Each row is a point. The points of each table are mixes of a few directions, plus a little noise. Count the directions of each table, and those that both share. Where both have some left over, give the other angles between the two spaces (their principal angles), to ten degrees, smallest first.

First:
.14, -.24, -.04
-.13, .37, -.65
-.38, .49, .52
.15, -.32, .26
.17, -.27, -.05
.07, -.06, -.27
-.05, .01, .22
Second, 7 rows:
.19, .33, -.31
-.08, -.27, -.06
-.09, -.28, -.02
.04, .48, .44
-.10, -.28, .05
-.24, -.42, .36
.27, .43, -.47
Directions: first 2, second 2, shared 1; angles 50

First (7 x 8):
-.17, -.86, .39, -.48, .01, -.19, .37, .00
-.08, -.18, -.02, .38, .25, .54, .21, -.06
.16, .41, .01, -.01, -.10, .31, -.30, -.03
.02, .42, .00, .16, .18, -.22, -.41, -.05
-.18, -.83, .15, -.13, -.39, -.09, .29, .04
.06, .40, -.24, .16, -.05, -.24, -.15, .04
.20, .64, -.29, -.08, .09, -.10, .00, .07
Second, 7 rows:
-.14, -.12, -.24, -.26, -.18, -.47, .03, -.15
.12, -.05, -.39, -.06, -.29, -.45, .12, -.08
.26, .31, .20, .58, .16, .37, .06, .18
.07, -.49, .06, .35, -.15, .37, .30, -.20
.05, .07, -.17, -.58, -.04, -.08, -.24, .14
.21, -.10, .28, .20, .14, .79, -.02, .14
-.56, .39, .25, -.23, .33, -.54, -.24, -.03
Directions: first 5, second 4, shared 1; angles 30, 40, 40

First, 11 rows:
-.03, -.06, -.23, .12, .10, .22, -.24, .15, -.14, .18, -.07, -.18
-.32, .14, .50, -.32, .01, -.37, .31, -.12, -.02, .27, .04, .12
-.03, -.06, .03, -.02, .15, .06, -.08, .08, -.08, .18, -.10, .00
.25, -.25, -.08, .18, .11, -.09, -.13, .04, .08, -.18, -.20, .13
.31, .20, -.09, -.03, -.28, .24, .24, -.18, .27, -.61, .29, .16
-.23, .12, .11, -.17, .12, .16, .02, .07, -.16, .37, .03, -.09
-.02, .11, -.21, .12, -.34, -.12, .02, -.10, .06, -.25, .19, -.17
-.08, .03, -.36, .19, -.16, .09, -.20, .07, -.11, .04, .08, -.32
.34, -.63, .54, -.07, .94, -.09, -.16, .23, -.01, .35, -.78, .67
-.19, .20, -.01, -.03, -.35, -.25, .15, -.14, .04, -.10, .24, -.16
.01, .20, -.21, .03, -.29, .15, .07, -.08, .06, -.23, .27, -.15
Second:
.11, .13, .46, -.01, .31, .11, .16, .20, -.38, -.30, -.01, -.21
.09, -.05, .08, -.21, .00, .23, .18, .05, -.06, .07, .13, -.35
-.13, .03, -.03, .24, .02, -.25, -.13, -.02, -.03, -.14, -.15, .34
.02, .01, .08, .01, .07, .09, .01, .00, -.06, .04, .03, -.06
.00, -.03, .34, .17, .34, .45, .03, -.10, -.28, .29, .10, -.22
-.06, -.17, -.27, -.19, -.28, -.06, .17, .01, .14, .05, .06, -.15
.16, .20, -.45, -.41, -.48, -.71, -.08, .23, .49, -.58, -.15, .30
-.17, -.11, -.22, .15, -.13, -.15, -.07, -.10, .09, .08, -.07, .22
.25, .16, -.10, -.16, .00, .28, -.28, -.19, .38, .41, .15, -.03
.36, .26, .20, -.27, .15, .26, -.09, .04, .12, .05, .13, -.22
-.64, -.42, -.11, .69, .00, -.25, .10, -.13, -.41, .04, -.23, .39
Directions: first 4, second 4, shared 0; angles 40, 60, 60, 80

First, 9 rows:
-.14, -.17, -.04, .27, .34, .15, .29, .23, .07, .42, .40, -.42, .39, .50, -.05, -.17, -.06, -.38, .22, .47
.08, .07, .07, -.03, -.43, -.47, -.07, -.19, .03, -.32, -.23, -.14, -.11, -.13, -.12, .15, .21, .18, -.34, -.45
.17, .16, .05, .06, -.40, -.14, .01, .00, .17, -.15, -.11, -.11, -.03, .03, -.32, .25, .28, .18, -.24, -.28
.09, .10, -.06, -.10, .18, .53, -.07, .14, .03, .15, .03, .40, -.08, -.09, -.01, .05, -.10, .08, .24, .21
.01, .06, -.09, -.25, .37, .63, -.19, .07, -.13, .12, -.02, .67, -.21, -.31, .26, -.09, -.31, .09, .36, .28
-.02, -.04, .00, .11, .03, .00, .11, .07, .06, .11, .12, -.19, .14, .19, -.08, -.01, .04, -.10, .01, .09
-.05, -.01, .00, -.19, .03, -.09, -.16, -.16, -.15, -.18, -.17, .25, -.19, -.31, .24, -.08, -.14, .09, -.02, -.13
-.19, -.19, -.01, .09, .23, -.18, .10, -.02, -.10, .10, .14, -.26, .16, .15, .19, -.22, -.13, -.25, .07, .17
.05, .04, .06, .02, -.35, -.43, -.02, -.14, .04, -.25, -.16, -.21, -.04, -.03, -.12, .11, .19, .11, -.30, -.35
Second (10 x 20):
-.19, -.22, .06, .18, -.05, -.64, .17, -.13, -.06, -.06, .09, -.60, .22, .24, .07, -.17, .04, -.25, -.19, -.09
.00, .02, -.02, -.06, .09, .14, -.05, .01, -.03, .02, -.01, .17, -.06, -.08, .07, -.02, -.07, .02, .08, .05
-.07, -.06, -.02, -.07, .18, .06, -.04, -.03, -.10, .02, .00, .12, -.03, -.09, .19, -.11, -.15, -.04, .10, .09
-.20, -.23, .06, .18, -.03, -.65, .17, -.13, -.07, -.05, .08, -.61, .22, .24, .09, -.18, .03, -.26, -.19, -.09
.19, .23, -.09, -.31, .24, .92, -.28, .15, -.01, .10, -.10, .94, -.33, -.41, .08, .11, -.21, .30, .37, .21
.32, .26, .07, .25, -.66, -.14, .15, .14, .40, -.08, -.03, -.39, .11, .32, -.72, .47, .57, .21, -.36, -.33
-.01, .00, -.03, -.07, .11, .14, -.06, .00, -.04, .02, -.01, .17, -.05, -.10, .09, -.04, -.09, .02, .09, .06
-.12, -.10, -.01, -.04, .18, -.06, -.02, -.06, -.12, .01, .02, .02, .00, -.06, .22, -.16, -.15, -.10, .07, .08
.09, .08, .02, .07, -.19, -.02, .04, .04, .11, -.02, -.01, -.10, .03, .08, -.21, .14, .16, .06, -.10, -.09
.00, .02, -.03, -.11, .16, .24, -.09, .01, -.06, .03, -.02, .29, -.10, -.15, .12, -.03, -.13, .03, .14, .10
Directions: first 3, second 2, shared 2

First, 10 rows:
.17, .10, .00, -.04, -.11, -.09, .10, -.04, .03, -.14, -.03, .04, .00, -.14, .02, .08, .02, -.09, -.02, -.07, -.07, -.08, .04, -.12, .04, -.05, -.25, .07, -.06, -.02, .16, -.14
.53, .36, .10, .28, -.35, -.26, .11, -.15, .07, -.22, -.21, -.09, .22, -.14, .09, .25, -.15, .01, -.14, -.16, -.06, -.10, .21, -.10, .20, .04, -.72, -.02, -.20, -.01, .26, -.28
-.61, -.34, .07, .05, .38, .22, -.23, .28, .01, .39, .22, .15, -.08, .33, -.01, -.40, .04, .27, .12, -.02, .32, .03, -.05, .35, -.06, .26, .77, -.11, .25, .01, -.31, .26
.19, .14, .00, .15, -.11, -.14, .18, .01, .04, -.17, -.10, .08, .11, -.11, .07, .05, -.07, .02, .07, -.13, -.10, -.12, .13, -.01, .16, -.01, -.40, .09, -.07, .02, .19, -.20
-.09, -.08, -.02, -.05, .05, .10, -.14, -.05, -.06, .11, .01, -.14, -.03, .10, -.06, .01, .01, .02, -.05, .14, .03, .14, -.12, .03, -.10, -.02, .24, -.09, .02, .01, -.18, .18
.10, .12, .04, .52, -.09, -.05, -.13, -.08, -.08, .14, -.28, -.32, .33, .28, .05, .09, -.29, .36, -.05, .07, .05, .16, .10, .28, .19, .17, -.17, -.23, -.09, .13, -.23, .17
-.48, -.30, -.30, -.12, .34, .24, .11, .09, -.22, .06, -.05, -.05, -.04, .11, -.10, -.13, .01, .05, .36, .29, -.28, .19, -.20, .18, -.08, -.23, .40, .11, .13, .15, -.28, .32
.03, .03, -.18, -.33, .04, -.18, .72, .24, .14, -.58, .14, .68, -.16, -.57, .11, -.13, .24, -.37, .47, -.36, -.42, -.50, .17, -.29, .14, -.29, -.58, .59, .03, -.05, .70, -.62
.29, .10, .34, -.13, -.24, .05, -.68, -.29, .08, .37, .15, -.41, -.14, .19, -.11, .22, .04, -.09, -.74, .14, .53, .26, -.15, -.19, -.31, .23, .43, -.45, -.07, -.18, -.26, .26
-.13, -.13, -.04, -.30, .09, .10, -.04, .01, -.02, .03, .15, .05, -.18, -.06, -.08, -.04, .15, -.17, -.02, .09, .00, .03, -.14, -.12, -.18, -.11, .27, .06, .07, -.05, -.02, .06
Second, 11 rows:
-.12, .01, .01, -.15, -.01, .00, -.11, .02, .01, -.03, -.06, .01, .06, .17, .11, .17, -.06, .04, -.04, .00, .02, .04, -.06, .17, .05, -.03, .08, -.07, .06, .03, -.08, .09
.41, -.01, -.09, .36, -.01, .02, .32, -.12, -.06, .04, .16, -.11, -.20, -.52, -.34, -.41, .18, -.18, .10, .09, -.13, -.06, .12, -.57, -.18, .01, -.26, .23, -.21, -.08, .22, -.24
-.11, .04, -.03, -.28, -.05, .01, -.14, -.05, -.03, -.08, -.13, -.07, .07, .18, .11, .32, -.07, -.02, -.08, .08, -.07, .11, -.14, .16, .02, -.15, .07, -.08, .05, .05, -.12, .16
-.09, -.06, .12, .29, .09, -.03, .03, .19, .12, .13, .13, .21, .01, .02, .03, -.33, .01, .18, .09, -.23, .22, -.18, .19, .09, .10, .28, .04, .00, .06, -.03, .07, -.14
.34, .07, -.20, -.14, -.11, .05, .15, -.29, -.18, -.13, -.07, -.32, -.13, -.31, -.23, .16, .08, -.32, -.05, .33, -.35, .18, -.16, -.44, -.22, -.33, -.20, .13, -.19, -.01, .03, .03
-.54, .03, .09, -.57, -.02, -.02, -.45, .11, .06, -.09, -.26, .10, .27, .70, .46, .64, -.25, .21, -.16, -.06, .12, .12, -.21, .75, .22, -.09, .34, -.32, .27, .12, -.32, .36
.44, .02, -.15, .20, -.06, .04, .30, -.21, -.12, -.03, .09, -.22, -.20, -.50, -.34, -.23, .16, -.27, .05, .20, -.24, .04, .02, -.60, -.23, -.14, -.27, .22, -.24, -.06, .18, -.16
.44, -.04, -.04, .58, .04, .01, .40, -.05, -.02, .12, .26, -.03, -.24, -.61, -.38, -.65, .22, -.13, .16, -.01, -.05, -.16, .24, -.63, -.16, .15, -.28, .28, -.22, -.11, .30, -.36
-.68, -.01, .20, -.45, .05, -.05, -.50, .27, .15, -.01, -.20, .27, .32, .82, .55, .50, -.27, .37, -.11, -.24, .31, .01, -.10, .94, .33, .11, .42, -.37, .36, .11, -.32, .31
.00, .03, -.04, -.15, -.03, .01, -.04, -.06, -.04, -.06, -.07, -.08, .01, .04, .02, .17, -.02, -.06, -.04, .09, -.08, .08, -.09, .02, -.02, -.12, .01, -.02, .00, .02, -.05, .08
-.09, -.07, .13, .29, .10, -.03, .03, .19, .12, .13, .14, .22, .01, .02, .04, -.33, .01, .18, .10, -.24, .23, -.18, .19, .10, .10, .29, .04, .00, .06, -.03, .08, -.15
Directions: first 4, second 2, shared 1; angles 60

First:
.52, .43, .02, -.05, .46, -.15, -.43, .46, -.56, .17, -.08, -.41, .50, -.30, .12, -.12, -.19, .08, .10, -.03, -.32, .07, -.09, .08, .22, .31, -.15, .05, -.19, -.13, .64, .24
.65, .54, .03, -.07, .58, -.19, -.54, .58, -.71, .22, -.09, -.52, .63, -.37, .16, -.15, -.25, .08, .11, -.03, -.39, .09, -.11, .11, .26, .39, -.19, .08, -.24, -.17, .80, .29
-.62, -.51, -.02, .07, -.54, .17, .52, -.54, .68, -.22, .09, .49, -.61, .36, -.15, .14, .24, -.08, -.11, .03, .37, -.09, .11, -.10, -.26, -.38, .17, -.07, .23, .16, -.77, -.28
-.53, -.44, -.03, .07, -.47, .15, .45, -.46, .58, -.17, .08, .43, -.52, .32, -.13, .12, .21, -.07, -.09, .02, .31, -.07, .10, -.08, -.21, -.31, .15, -.07, .19, .13, -.66, -.25
.25, .21, .01, -.03, .23, -.06, -.21, .22, -.27, .08, -.03, -.20, .24, -.15, .06, -.05, -.09, .04, .04, -.02, -.15, .03, -.04, .05, .11, .15, -.07, .03, -.09, -.06, .30, .11
-.21, -.18, -.01, .03, -.19, .06, .19, -.19, .23, -.07, .03, .17, -.21, .13, -.04, .05, .09, -.02, -.04, .01, .13, -.03, .04, -.03, -.09, -.13, .06, -.02, .06, .05, -.27, -.09
.73, .61, .04, -.09, .66, -.20, -.62, .65, -.81, .25, -.11, -.59, .72, -.44, .18, -.17, -.28, .09, .14, -.04, -.44, .10, -.13, .11, .30, .44, -.21, .10, -.27, -.18, .90, .34
-.31, -.26, -.02, .04, -.28, .09, .26, -.27, .33, -.10, .04, .25, -.30, .18, -.08, .07, .11, -.03, -.05, .02, .18, -.03, .05, -.05, -.13, -.18, .09, -.04, .12, .07, -.38, -.14
-.53, -.44, -.03, .06, -.47, .14, .45, -.48, .58, -.18, .08, .43, -.53, .32, -.13, .12, .20, -.07, -.11, .03, .32, -.07, .09, -.09, -.22, -.32, .15, -.07, .19, .13, -.66, -.26
.42, .35, .03, -.04, .38, -.13, -.36, .38, -.47, .15, -.07, -.34, .43, -.25, .10, -.09, -.17, .06, .08, -.02, -.25, .05, -.07, .08, .17, .26, -.13, .05, -.16, -.10, .52, .20
-.36, -.30, -.02, .04, -.32, .10, .30, -.33, .40, -.13, .05, .29, -.36, .21, -.09, .08, .14, -.05, -.07, .02, .23, -.06, .07, -.06, -.15, -.22, .10, -.04, .14, .10, -.45, -.17
Second, 10 rows:
-.18, -.55, .17, -.20, .44, .07, .04, -.44, -.20, -.33, -.16, .44, -.35, .18, -.27, .12, .14, .36, -.36, -.16, .24, .09, -.17, .13, -.19, -.31, -.05, -.26, -.04, -.10, -.56, -.37
-.03, .05, -.18, .07, -.11, .25, .28, -.19, .32, -.17, -.01, .25, -.54, .08, -.14, .18, -.14, .02, .03, .11, .27, .04, .22, -.11, .09, .02, .05, .06, -.08, -.07, .25, -.16
-.17, -.37, .12, -.10, .41, .41, .13, -.52, .41, -.50, -.21, .39, -.82, .46, -.26, .07, -.04, .36, -.22, .02, .30, .20, -.19, -.12, -.21, -.31, .17, .06, .00, -.27, -.45, -.47
-.23, -.59, -.24, .33, -.40, -.28, .01, .60, .17, .07, .22, -.24, .53, -.28, .02, .23, .42, -.25, .12, -.04, -.05, -.28, .11, -.22, -.20, -.21, .32, .04, .48, .39, -.67, .12
-.07, -.29, -.21, .02, -.28, -.48, .13, .21, -.74, .24, .20, .20, .53, -.55, -.12, .33, .27, -.13, -.12, -.20, .12, -.25, .35, .27, .16, .05, -.27, -.47, -.03, .37, .06, .15
.09, .13, .36, -.09, .29, -.07, -.47, .19, .03, .11, -.09, -.52, .47, .20, .29, -.46, .03, .01, .06, -.03, -.48, .09, -.52, -.03, -.22, -.04, .11, .23, .15, -.10, -.37, .16
.32, .78, .31, -.20, .23, .08, -.34, -.07, -.09, .23, -.13, -.38, .17, .19, .32, -.51, -.34, -.01, .12, .08, -.40, .19, -.31, .11, .11, .29, -.17, .21, -.24, -.27, .54, .23
.16, .39, .06, .11, -.18, -.13, -.29, .46, .11, .31, .08, -.60, .57, -.06, .35, -.31, -.04, -.27, .28, .09, -.43, -.05, -.15, -.10, .00, .18, .10, .28, .14, .06, .13, .36
.11, .52, -.20, .07, -.14, .54, .36, -.35, .65, -.20, -.07, .22, -.94, .27, -.08, .07, -.44, .01, .18, .28, .30, .17, .26, -.21, .23, .19, .06, .28, -.24, -.28, .75, -.17
.00, -.08, -.20, -.01, -.26, -.38, .16, .11, -.68, .23, .17, .23, .37, -.49, -.10, .28, .14, -.12, -.09, -.15, .13, -.19, .38, .28, .23, .13, -.32, -.43, -.14, .27, .31, .14
Directions: first 1, second 4, shared 0; angles 30
